Each wall is flat, endless, passes through zero and stands at right angles to its row. A trip goes straight from one point to another. List the walls that it crosses, first one first.
In the rows, 100 means zero.

Walls:
(1): 89; 98
(2): 100; 119
(3): 112; 119
(4): 43; 129
(5): 80; 94
(6): 80; 72
(7): 15; 77
(8): 109; 59
(9): 126; 76
(10): 58; 88
(11): 109; 75
Trips:
34; 31 to 43; 51 => none
125; 75 to 144; 60 => none
112; 139 to 129; 60 => 4, 9, 11, 8, 2, 3, 6
144; 62 to 127; 139 => 6, 3, 2, 8, 11, 9

Walls:
(1): 95; 71; 119; 22; 104; 114; 92; 131; 104; 103; 58
(2): 91; 104; 60; 69; 70; 116; 141; 87; 64; 39; 91
(3): 66; 142; 25; 121; 109; 101; 87; 85; 142; 43; 118
(4): 102; 99; 56; 99; 90; 88; 96; 63; 73; 139; 87
(5): 143; 27; 69; 34; 113; 84; 51; 116; 113; 66; 52
(6): 143; 128; 140; 127; 73; 103; 108; 98; 125; 55; 90
(7): 179; 113; 81; 70; 112; 167; 115; 118; 111; 112; 128
(8): 176; 104; 67; 118; 169; 116; 92; 138; 172; 85; 128
(9): 76; 132; 46; 34; 121; 124; 81; 137; 131; 74; 98
Trips:
57; 44; 69; 144; 54; 170; 101; 116; 71; 88; 93 to 105; 127; 87; 76; 141; 53; 107; 63; 101; 123; 100 => 9, 2, 8
68; 92; 105; 66; 105; 112; 135; 59; 92; 94; 121 to 133; 94; 89; 107; 130; 80; 176; 119; 29; 129; 145 => 3, 9, 7, 1, 8
99; 94; 110; 74; 62; 135; 73; 22; 88; 96; 77 to 95; 60; 112; 92; 121; 148; 29; 73; 90; 160; 112 => 6, 7, 2

Walls:
(1): 93; 108; 138; 136; 156; 130; 69; 102; 87; 89; 101; 85; 111; 86; 125; 77; 126; 153; 72; 69; 128; 141; 62; 153; 94; 145; 76; 102; 92; 107; 56; 64
(2): 76; 142; 57; 68; 96; 61; 72; 129; 108; 129; 55; 82; 153; 34; 100; 83; 95; 107; 92; 138; 100; 143; 127; 83; 73; 82; 80; 161; 134; 151; 72; 79
(3): 71; 123; 39; 69; 122; 74; 98; 21; 98; 189; 167; 164; 91; 114; 147; 143; 100; 112; 99; 111; 147; 99; 97; 173; 125; 79; 88; 108; 81; 141; 82; 53
(4): 183; 77; 81; 119; 90; 84; 90; 79; 69; 81; 121; 85; 113; 166; 177; 139; 115; 151; 82; 90; 161; 80; 94; 157; 114; 87; 131; 91; 144; 90; 42; 93
(5): 134; 75; 106; 156; 146; 70; 113; 107; 70; 119; 142; 73; 77; 88; 90; 111; 48; 133; 75; 99; 11; 159; 111; 104; 129; 80; 74; 119; 83; 148; 130; 155
(6): 113; 108; 17; 95; 51; 145; 68; 125; 59; 150; 21; 80; 115; 141; 78; 78; 55; 75; 98; 102; 25; 97; 98; 166; 49; 87; 55; 124; 101; 116; 92; 121
Trips:
103; 97; 131; 113; 96; 29; 89; 146; 139; 144; 88; 102; 48; 51; 134; 104; 157; 21; 87; 76; 134; 107; 105; 67; 56; 150; 53; 131; 114; 49; 119; 136 to 86; 109; 72; 118; 77; 102; 142; 96; 106; 122; 131; 109; 77; 107; 86; 113; 135; 95; 103; 113; 122; 119; 111; 68; 43; 85; 131; 132; 98; 95; 79; 149 => 3
79; 113; 68; 124; 114; 176; 106; 61; 177; 160; 97; 122; 91; 85; 88; 96; 56; 91; 154; 42; 95; 61; 76; 28; 73; 82; 21; 134; 103; 61; 91; 58 to 66; 147; 95; 56; 56; 53; 61; 69; 83; 96; 86; 54; 59; 72; 120; 132; 65; 119; 95; 124; 115; 110; 134; 83; 104; 123; 118; 154; 106; 138; 68; 54 => 6, 4
65; 107; 75; 130; 124; 103; 54; 88; 99; 167; 77; 124; 89; 128; 143; 105; 95; 76; 110; 108; 54; 85; 167; 100; 132; 67; 84; 39; 52; 143; 76; 46 to 80; 113; 135; 61; 70; 39; 77; 117; 37; 130; 160; 160; 83; 100; 131; 120; 68; 109; 101; 66; 139; 65; 107; 114; 48; 59; 52; 82; 111; 67; 61; 131 => 4, 5, 2, 6
94; 86; 105; 123; 82; 114; 83; 121; 34; 146; 97; 101; 133; 88; 111; 87; 134; 71; 85; 102; 79; 120; 76; 71; 52; 116; 132; 104; 99; 112; 97; 63 to 56; 74; 88; 121; 125; 70; 107; 67; 102; 73; 121; 105; 69; 103; 49; 98; 69; 101; 130; 95; 107; 113; 74; 127; 86; 67; 84; 41; 111; 82; 89; 110 => 5, 2, 3, 6, 1

Walls:
(1): 67; 92; 124; 79; 98; 102; 107; 108; 98; 37; 111; 101; 144; 105; 101; 120; 97; 102; 86; 151; 98; 100; 76; 127; 90; 65; 118; 109; 121; 98; 93; 109; 61; 115; 35; 91; 107; 74; 114; 95; 128; 120; 119; 110; 97; 85; 114; 99
(2): 122; 110; 139; 88; 75; 73; 75; 79; 83; 132; 53; 105; 79; 74; 121; 87; 134; 106; 51; 93; 78; 123; 131; 99; 111; 100; 151; 77; 70; 146; 39; 73; 119; 121; 97; 61; 91; 107; 126; 119; 124; 106; 91; 92; 80; 87; 78; 109
(3): 106; 73; 140; 68; 118; 116; 51; 143; 86; 98; 121; 100; 85; 102; 58; 80; 101; 145; 70; 45; 39; 46; 141; 148; 89; 130; 121; 84; 87; 62; 117; 115; 73; 152; 113; 109; 127; 69; 92; 94; 76; 127; 99; 92; 55; 123; 125; 133
(4): 153; 72; 97; 108; 106; 116; 75; 45; 126; 108; 87; 114; 44; 69; 74; 112; 63; 85; 101; 79; 124; 136; 50; 105; 117; 99; 108; 135; 109; 83; 98; 94; 123; 96; 92; 128; 98; 93; 103; 123; 92; 83; 133; 116; 164; 130; 96; 131
(5): 139; 55; 112; 76; 122; 109; 102; 152; 48; 108; 103; 125; 148; 115; 116; 105; 55; 81; 75; 42; 141; 91; 51; 87; 129; 73; 150; 88; 81; 88; 78; 88; 117; 96; 98; 80; 124; 93; 149; 116; 143; 96; 127; 105; 153; 118; 85; 59
(6): 72; 123; 88; 93; 112; 68; 96; 150; 154; 104; 79; 73; 171; 76; 98; 79; 129; 61; 83; 107; 141; 125; 93; 128; 123; 101; 148; 123; 34; 162; 113; 100; 78; 113; 129; 127; 69; 107; 92; 154; 117; 100; 100; 89; 133; 74; 140; 128
Trips:
68; 102; 98; 131; 110; 92; 90; 98; 53; 116; 69; 72; 144; 90; 158; 47; 112; 104; 127; 91; 111; 111; 99; 113; 66; 93; 61; 73; 100; 64; 126; 117; 117; 118; 104; 110; 81; 69; 81; 83; 135; 92; 143; 71; 85; 107; 70; 64 to 106; 91; 114; 84; 141; 64; 82; 113; 104; 97; 53; 145; 123; 116; 133; 112; 97; 122; 82; 185; 98; 83; 116; 99; 62; 95; 65; 56; 140; 61; 149; 111; 130; 74; 61; 144; 83; 148; 108; 91; 132; 88; 98; 149; 92; 84; 137; 74 => 1, 5
84; 74; 132; 80; 83; 122; 87; 86; 91; 151; 99; 114; 138; 82; 128; 54; 98; 82; 58; 99; 116; 115; 138; 131; 128; 111; 102; 91; 101; 45; 127; 108; 45; 140; 115; 67; 69; 118; 99; 153; 97; 118; 93; 129; 102; 84; 67; 67 to 103; 87; 121; 140; 100; 86; 117; 105; 115; 93; 81; 109; 67; 109; 124; 109; 125; 140; 87; 59; 109; 67; 43; 108; 73; 147; 128; 93; 114; 91; 48; 116; 101; 91; 74; 65; 75; 133; 169; 118; 114; 105; 99; 132; 85; 116; 90; 110 => 6, 4
23; 88; 75; 85; 68; 95; 131; 130; 106; 80; 148; 121; 103; 57; 125; 47; 141; 130; 109; 58; 153; 84; 82; 93; 122; 94; 61; 100; 75; 80; 146; 69; 98; 98; 119; 30; 70; 93; 112; 85; 118; 132; 151; 71; 132; 81; 73; 103 to 126; 48; 138; 73; 87; 93; 138; 114; 122; 144; 93; 122; 91; 66; 90; 79; 129; 34; 95; 102; 91; 108; 68; 141; 127; 109; 103; 139; 119; 69; 82; 93; 101; 102; 96; 101; 143; 130; 96; 97; 110; 154; 82; 105; 143; 124; 141; 140 => 4, 3, 2
104; 125; 96; 71; 60; 92; 73; 58; 90; 96; 120; 134; 107; 100; 98; 116; 113; 114; 152; 109; 71; 74; 135; 66; 128; 91; 124; 93; 137; 42; 81; 143; 106; 69; 123; 45; 103; 85; 94; 79; 99; 105; 98; 96; 89; 71; 158; 87 to 120; 77; 112; 102; 87; 70; 92; 102; 119; 97; 94; 50; 145; 143; 93; 85; 92; 91; 79; 58; 38; 152; 166; 75; 110; 144; 76; 91; 102; 85; 84; 157; 99; 143; 91; 92; 111; 140; 102; 119; 94; 88; 73; 96; 106; 57; 102; 107 => 2, 1, 6
103; 143; 117; 104; 116; 109; 92; 145; 134; 50; 109; 104; 84; 97; 123; 99; 71; 66; 101; 109; 91; 94; 127; 108; 50; 123; 89; 97; 90; 88; 129; 98; 95; 109; 103; 75; 107; 77; 155; 113; 111; 100; 84; 94; 113; 90; 71; 125 to 116; 84; 92; 98; 39; 77; 78; 48; 65; 100; 63; 77; 114; 137; 106; 109; 150; 94; 120; 166; 76; 83; 118; 123; 88; 102; 94; 87; 123; 98; 106; 100; 94; 135; 108; 44; 79; 93; 128; 89; 118; 93; 121; 102; 53; 103; 89; 149 => 2, 6
139; 90; 68; 144; 102; 144; 104; 85; 104; 107; 66; 84; 113; 132; 109; 110; 98; 70; 113; 111; 115; 67; 116; 111; 78; 76; 92; 70; 83; 96; 94; 47; 104; 71; 120; 69; 104; 108; 85; 155; 115; 78; 16; 81; 69; 90; 72; 107 to 95; 75; 124; 124; 73; 80; 48; 102; 153; 93; 156; 93; 108; 114; 55; 77; 127; 195; 84; 135; 111; 129; 150; 119; 97; 65; 92; 74; 115; 109; 147; 170; 64; 87; 122; 59; 102; 123; 117; 78; 109; 106; 107; 88; 64; 116; 74; 143 => 3, 1, 2

Walls:
(1): 133; 104; 126; 127; 92; 84; 116; 70; 70; 75; 49; 110; 123; 181; 83; 112; 87; 116; 70; 111; 102; 115; 89; 96; 96; 58; 92; 69; 72; 117; 126; 118; 131; 80; 133; 64; 116; 64; 111; 96; 81; 117; 148; 77; 67; 41; 77; 78
(2): 99; 94; 59; 119; 97; 57; 54; 98; 101; 148; 113; 116; 55; 85; 110; 112; 76; 114; 47; 113; 103; 123; 89; 99; 79; 66; 105; 135; 119; 116; 88; 57; 87; 49; 85; 121; 75; 79; 139; 103; 115; 79; 70; 93; 75; 86; 98; 115
(3): 144; 65; 110; 126; 115; 130; 100; 81; 72; 94; 70; 102; 162; 103; 100; 136; 101; 107; 98; 75; 94; 88; 115; 81; 123; 66; 117; 117; 144; 132; 78; 53; 132; 111; 114; 41; 95; 76; 104; 143; 104; 121; 105; 107; 146; 136; 134; 89
(4): 124; 76; 106; 98; 102; 118; 135; 133; 68; 122; 115; 122; 110; 95; 146; 86; 104; 143; 71; 57; 121; 43; 111; 116; 145; 71; 35; 113; 11; 138; 109; 80; 143; 89; 93; 95; 71; 81; 91; 120; 93; 92; 90; 130; 110; 132; 143; 135
(5): 133; 159; 130; 124; 82; 90; 43; 147; 125; 66; 36; 118; 100; 83; 37; 158; 93; 71; 113; 94; 101; 100; 71; 101; 75; 104; 132; 108; 114; 67; 94; 86; 133; 109; 101; 115; 116; 52; 116; 50; 130; 147; 125; 111; 85; 92; 114; 60
(6): 64; 117; 75; 82; 157; 73; 113; 116; 84; 114; 140; 119; 77; 123; 71; 62; 87; 108; 122; 75; 85; 100; 95; 89; 117; 128; 74; 117; 127; 105; 86; 134; 83; 133; 111; 111; 128; 97; 61; 98; 93; 126; 97; 94; 27; 139; 110; 184
(7): 113; 76; 130; 72; 135; 63; 91; 58; 98; 65; 104; 98; 69; 52; 118; 121; 90; 53; 147; 58; 115; 137; 136; 130; 37; 90; 128; 88; 83; 111; 103; 101; 103; 81; 150; 86; 118; 153; 78; 135; 136; 93; 106; 69; 56; 64; 93; 75
(8): 83; 105; 74; 126; 105; 90; 89; 108; 94; 170; 98; 47; 90; 99; 89; 94; 78; 141; 60; 105; 113; 116; 130; 111; 106; 137; 98; 46; 120; 97; 81; 125; 146; 70; 125; 31; 103; 91; 83; 81; 77; 83; 107; 116; 96; 78; 111; 93
(9): 84; 108; 115; 75; 132; 64; 100; 115; 109; 112; 93; 87; 92; 51; 95; 123; 127; 42; 74; 82; 110; 119; 102; 67; 124; 116; 91; 38; 66; 82; 86; 5; 109; 146; 119; 83; 105; 78; 71; 41; 107; 128; 127; 186; 133; 116; 91; 73
(10): 133; 113; 73; 115; 94; 68; 73; 101; 142; 112; 103; 85; 118; 109; 152; 52; 105; 124; 67; 116; 52; 122; 93; 56; 107; 96; 112; 67; 86; 95; 95; 125; 121; 101; 91; 96; 75; 106; 153; 117; 84; 65; 98; 122; 92; 95; 72; 87
(11): 109; 161; 165; 81; 101; 118; 142; 89; 114; 79; 86; 119; 152; 117; 110; 74; 145; 110; 115; 87; 160; 116; 87; 144; 104; 77; 30; 88; 103; 155; 80; 94; 64; 148; 75; 64; 109; 125; 59; 134; 51; 119; 81; 94; 106; 89; 133; 64
Trips:
81; 69; 73; 147; 86; 58; 74; 143; 60; 128; 110; 124; 80; 128; 101; 150; 65; 103; 80; 136; 127; 75; 103; 72; 93; 79; 143; 82; 96; 115; 138; 105; 81; 139; 124; 143; 131; 130; 120; 62; 104; 116; 92; 140; 11; 97; 108; 121 to 116; 132; 129; 70; 125; 92; 162; 76; 86; 101; 129; 139; 70; 114; 51; 60; 98; 86; 74; 123; 174; 87; 86; 132; 96; 92; 120; 95; 147; 96; 31; 86; 104; 105; 72; 88; 116; 123; 124; 130; 109; 99; 127; 145; 92; 62; 110; 100 => 7, 11, 5
113; 102; 133; 86; 75; 98; 147; 55; 112; 63; 121; 78; 122; 73; 132; 119; 77; 108; 94; 124; 100; 93; 138; 152; 52; 51; 101; 129; 73; 104; 100; 61; 65; 123; 100; 80; 80; 101; 90; 102; 120; 80; 110; 140; 132; 128; 107; 121 to 11; 109; 119; 114; 96; 96; 103; 108; 152; 121; 118; 87; 62; 97; 70; 117; 135; 22; 148; 109; 85; 114; 79; 95; 102; 151; 66; 113; 95; 93; 80; 98; 74; 85; 131; 93; 105; 120; 104; 88; 71; 54; 131; 93; 74; 120; 106; 143 => 3, 4, 6, 11, 8
